Rows are points. Two turns around zero, p and q, are shown by what they do to some points. Write where each new point lands after one turn and then the other. Backwards means that the second turn is done in reverse. Each puzzle has new turns, and all numbers are rounded.

Turn p:
[ -5  32 -25] -> [  6  35 -20]
[-22 -39   1] -> [-38 -22   9]
[  3 -35 -25] -> [-25 -25 -25]
[24 41 50] -> [57 10 37]
Turn q:
[-36  -1  26] -> [-22 -17  35]
[ 23  25 -22] -> [  2  33 -24]
[ 76 -20 -15] -> [ 68  16 -38]
[-28 -17  -7] -> [-19 -28  -1]
[-35  13  18] -> [-30  -4  29]
Where do these land?
q, then p backwards: [ 13  13 -13] -> [ -2  15 -17]
q, then p backwards: [-66  -8 -53] -> [-22 -70 -43]
q, then p backwards: [-20  -6   6] -> [ -7 -19   9]
p, then q backwards: [26 31 19] -> [ 38 -10  21]
p, then q: [-13 -25  15] -> [ -3 -25  20]
p, then q: [60 -5 24] -> [ 60 -13 -22]

Turn p:
[ 53   7 -26  21] -> [ 41  36 -19  24]
[-18  28  23  -4] -> [-29  10  27  -4]
[-63 -31   6 -28] -> [-39 -57  -7 -31]
[64 -6 10 15] -> [59 24 14 15]
[ 31  14 -17 -13] -> [ 19  32 -12 -10]
[-67 -12   3   8] -> [-52 -45  -4   6]
Turn q:
[ 13 -26   2 -18] -> [ 24  -2   3 -24]
[-29  46 -63  -4] -> [-53  18 -61   4]
[-17  13  21 -11] -> [-21   5  23  -6]
[-28  -2 -16  18] -> [-20 -25 -16   7]
[ 60 -32  57  15] -> [70  4 53 18]
Where do these land?
p, then q: [-34  11 -13 -22] -> [-29 -12 -10 -29]
p, then q: [-47 -50   1 -43] -> [ 19 -29 -10 -72]
p, then q: [-12  -7 -31  12] -> [ -3 -15 -32   5]
q, then p: [57 19 14  8] -> [12 47 23 31]
p, then q: [36 28 29 45] -> [ 2 11 34 60]

Turn p:
[-22  -9   0  37 -24 -20] -> [-24   9   9  25  12 -38]
[-12  35  -2  46  -1  -7] -> [-14  48  -3  17  26  -9]
[  0 -36  38 -38 -18  17] -> [ -7 -46  40  -6 -27  17]
[-29 -27 -16 -34  51  17] -> [-17 -48 -39 -29  15  28]
[ 12  26 -53  32  32  17] -> [ 22  29 -59  19  26  11]
[ -8 -17  13 -39  -9 -53] -> [ -7 -21  18 -48 -19 -38]
[35 -4 10  9 23 28] -> [35 -6  6 11 18 32]
[ 33  13   3   6 -34  29] -> [ 24  17  17  34 -28  16]
[ -8  21   8 -18 -19 -28] -> [-11  19  12 -25 -22 -18]
Turn q:
[-21  13 -19  17  27  -2] -> [-14   6 -13  31  24   8]
[-30  -2   1  14 -32 -22] -> [-23 -31 -23   5 -22 -11]
[ 21 -76 -13  -7 -28 -15] -> [ 43 -56 -13 -47   7  -1]
[-37  12   8 -22  33 -13] -> [-46   8   9   2  32  -7]
[-12  26  11  19   5 -18] -> [-17   8  -7  26  -6 -23]
[-21 -12  12  31 -17   4] -> [ -3 -34   3  23 -17  -2]
[ 56   4   9  -6  24 -18] -> [ 39  35   6 -13  15 -31]
[-23  28 -25 -31   9  20] -> [-34  28  -6  -5   9  37]
[ 67   7  16 -14 -20  64] -> [ 55  37  44 -21 -42  31]
Where do these land?
p, then q: [  7  -1  41  11 -13  32] -> [  4  -9  44  26 -18  -3]
q, then p backwards: [ 14  35   9  -9 -14  27] -> [  6  37   9 -11 -28  10]
q, then p: [  0   0  -2 -22  -9  53] -> [ -9  -2  24  16 -19  46]
p, then q: [-21 -19 -59  30 -27 -36] -> [ -6 -15 -74  13  18 -31]
q, then p: [  5 -16 -60  38  10 -19] -> [ 41  -8 -54  26  21  -4]
p, then q: [ 10  -6  34 -27  -3  19] -> [  6 -14  39 -14 -20   8]
q, then p: [ 18   2   3 -18  23 -53] -> [  9  12 -24 -52   7 -21]
p, then q: [-34   5  34  -2  32 -23] -> [-42   6  27 -14  34   2]

Turn p:
[ -3   3 -21 -11 -47 -11  -9  27] -> [-28  17 -31 -17 -25  -9  18  20]
[ -3 -22 -17  13  19 -11 -14  -9] -> [  4 -21 -16  20   6 -16 -17  -7]
[ -6 -24  35   2  19 -13  19  -8] -> [ -1 -24  41   4  11  -8 -15  11]
[-11   9  49  -5  24 -14  17  -9] -> [  1   7  56  -2  19  -6 -15  -1]
[ 13  27 -18  29 -58  12 -20  16] -> [-11  37 -32  20 -43  16  33  11]
[  8   3  -9  -7  -7 -14 -23 -10] -> [  3   7 -12  -2 -19 -18  -8 -12]
[ 19 -12   7 -10  11  14  -5   7] -> [ 19  -8  -1 -11  -4  12 -15   9]
[-13 -13 -24 -12  -6  41 -25  -9] -> [-11 -15 -34  -7  -9  33 -13 -25]
[  8  10   6 -13   7  -9  41 -12] -> [ 12  -7  27 -18  17  -9  27  -2]
[ -6  28 -18  29  11  13  21  -5] -> [  9  11  -4  25  27  12  30 -12]
[ -5  -8  10 -16  27  -9  -3  14] -> [  3  -2   6 -13  20  -9 -26   9]
Turn q:
[ 16  28  -9 -21 -12   1   9  11] -> [  2  16 -23 -25  -4   9  10  16]
[  6   3  18 -12   2   8 -18  -6] -> [ -4   6   6 -12   5   4 -26   1]
[  1  28 -13  -5  10 -34 -10  34] -> [ -6  27 -31   4   8 -33   9  23]
[ 12  -6   0  14  16  -1 -21   4] -> [ 15   5   0  17  12  -7 -18   2]
[ -8 -58  -9 -18  16 -12 -17 -12] -> [ -4 -55   1   6  28 -19 -19 -13]
[-10  -2  -1  -8  13   5  54 -17] -> [-15  -8  15  -7  16  24  45 -12]
[ 16  11  24   7 -12  -3  26   4] -> [ 11  18  24 -19  -6   2  19   7]
[-31  31  18  -6   5  17 -20 -15] -> [-39  25   2   4 -12  15 -24 -11]
[ 10 -60 -14  17   0  15   8  18] -> [ 31 -52  16  24   3   1   4  16]
[  0  -2  -3  19  12   5 -12 -25] -> [  7   4   4  17   5   7 -12 -27]
[-11  27 -10  13 -48  -1   2   4] -> [  1  14 -14  -9 -53  -3  12  -3]
Where do these land?
q, then p: [ 2 -3 -2 21 22 16 29 -3] -> [16 -6 22 16 14 26 11  7]
p, then q: [ 18  12  38 -13  -1 -11 -12  -7] -> [  0  23  10 -32 -12 -10 -22   5]
p, then q: [ 15 -25  -2  -4   4   9  -6  21] -> [ 12 -17 -15   5  -2  -3 -13  24]
q, then p backwards: [  8 -21   0  46 -10 -20   3   6] -> [ 31   5   5  22   7 -26   5 -30]
q, then p: [-34 -15  -1 -18  18  24  -5  25] -> [-33  -8 -14  22  18  17 -21  20]
p, then q backwards: [ 10  76  16   5  -4 -12   4   7] -> [ 22  53  27  36  14 -20  21  -4]
q, then p backwards: [ 13  10  -8 -10   6 -20 -18 -20] -> [ -6  13 -20 -18  19  -4 -16  -2]
q, then p: [-28 -14 -18  13  -8  45  -2   9] -> [-21 -16 -14  28 -19  36   5  17]
q, then p: [ 12  -7 -14 -20 -14 -23  16 -22] -> [  8 -29   2 -28   4 -16   8 -15]
q, then p: [-17 -13  -8 -20 -13  -9  -9 -17] -> [-19 -24  -7  -5  -7 -13  -8 -15]

Turn p:
[  7  17  15 -14  15  10 -16 -31 -22] -> [ -6  12  28  -9  26 -22  -8 -15 -17]
[ 65   5  13  39 -46   4   2 -14   4] -> [ 50  13  30  46 -24  -8  26  19 -30]
[-12 -19 -18 -15  -8  16   7  -3  13] -> [ -7  12 -20  -4 -16  18  -7 -18  -4]
[-18 -15   9 -14   5  10 -10   3 -34] -> [-23 -20  -3 -20   5  -8  -6 -10 -25]
[-13  -3  19 -10  16  -6  -5  16 -16] -> [-14 -24   6 -23   5  -7  -5   5   3]
[ -5  13 -16   1  22   6  -5  19  14] -> [  5   4 -11  -9  19  18 -14  14  15]
[-17  20   1 -15 -18  -2  -6   6  15] -> [-17  20  -5  -1 -13  -8 -14  16  11]
[ 11 -55  17  -4   7  -5 -15  -1   4] -> [ 22 -37   3  -7 -24  -1 -15 -32  -7]
[ -8  13  12  52  17  -5 -15  -7  12] -> [  2 -20  21  41  26   9 -12  11  17]
[-13   9  -2 -12 -25  13  76  -2  16] -> [-29  35   2  -6 -34  33  51  -1  16]
[  3  15 -51  -8  16 -41 -15  14  -6] -> [ 18   4 -51  -7  32 -25   2  11  23]
Turn q:
[ 18  32  32  14  16  20  17 -14  21] -> [19 17 37 39 -1 21  7  7  8]
[ -6  -7   9  10   8 -24  29   3  28] -> [  9 -15  -6  16 -16  -3  14  22  32]
[ 26  18  -3  -4 -14   0   2  -4  12] -> [ 10  25  -4   9 -12  10  -3 -15   8]
[-19  -3  13  14 -23  20 -50  11  -8] -> [-41  -3   1  -4  15  22 -38  -1 -22]
[-23   5  -4 -14 -38  25   0  20   0] -> [-10   9   2 -34 -24  21 -22  14 -14]
[ 10 -47   2   3  -1 -26   3 -20  18] -> [  9 -43 -26  10  -1   1   4 -20  25]
[-12 -27 -26  16  18  -3  -5 -23 -17] -> [ -6 -26 -17 -10  28  -2  30  -8 -12]
[  6 -23  -6  18  12   4   3  25 -17] -> [ -6 -16 -15  13  -6 -17   5   8 -30]
[ -9  29 -21   5  29 -33  26 -16 -57] -> [-16  18  20 -15  13 -49  60  -6   0]
[  4   5  39 -50 -18  22 -23   8   1] -> [ 13   4  33 -16  -7   2 -60 -14  -1]
[  4  19 -36 -11  10  -4  -2  10  19] -> [ 18  31 -26  -9  11  -4   4  13   6]
Where do these land?
p, then q: [-23 -11 -14 -10  -7  19 -24 -21  16] -> [-25  13  -1 -10  35  18   2 -12  -2]
q, then p: [-27  16   2 -29  -4 -15  37 -21 -17] -> [ -2  16  21 -29 -42 -10   9  -3  26]
q, then p: [ 30  30  -1 -18  22  -9  25  16  23] -> [ 35  15  13  18   0 -11  15  39  16]
p, then q backwards: [ 23 -30  -2  18 -29 -11   2  18  -2] -> [ 17 -29  -3   9   4  10  37  15   8]
p, then q: [  8 -23  -2   1 -16  32  -2 -29  21] -> [-21  14  23   3   6  29   9 -30 -13]
q, then p: [ 10 -14   4 -33 -28  18  16 -21 -22] -> [  1  21  21  -8 -23 -27   3 -29 -25]
q, then p: [ 16   2 -15  -5  27  -5  12 -27  13] -> [30 10 14  0  9 15 23 -9 14]
q, then p: [ 23 -24  25   1   4 -11 -23  -5  21] -> [ 21 -14  -2  34   9   6 -23 -19  -3]
q, then p backwards: [-34  20 -27   4  29  -6 -13  22  14] -> [ -1  50 -22  -3   2  -5  -8  27 -15]
q, then p: [ -9   9 -31  24   7 -22 -30  20 -21] -> [-30  -3 -34  -5  34  -4   8   4  25]
p, then q backwards: [ 14  22  31  19 -30 -11  14  21 -26] -> [-26   5  11  22  26   4  41  20 -16]
p, then q: [-31   4  29  26  26  23 -14  27 -20] -> [ -3 -46   7  -6  18 -10 -30  25 -29]
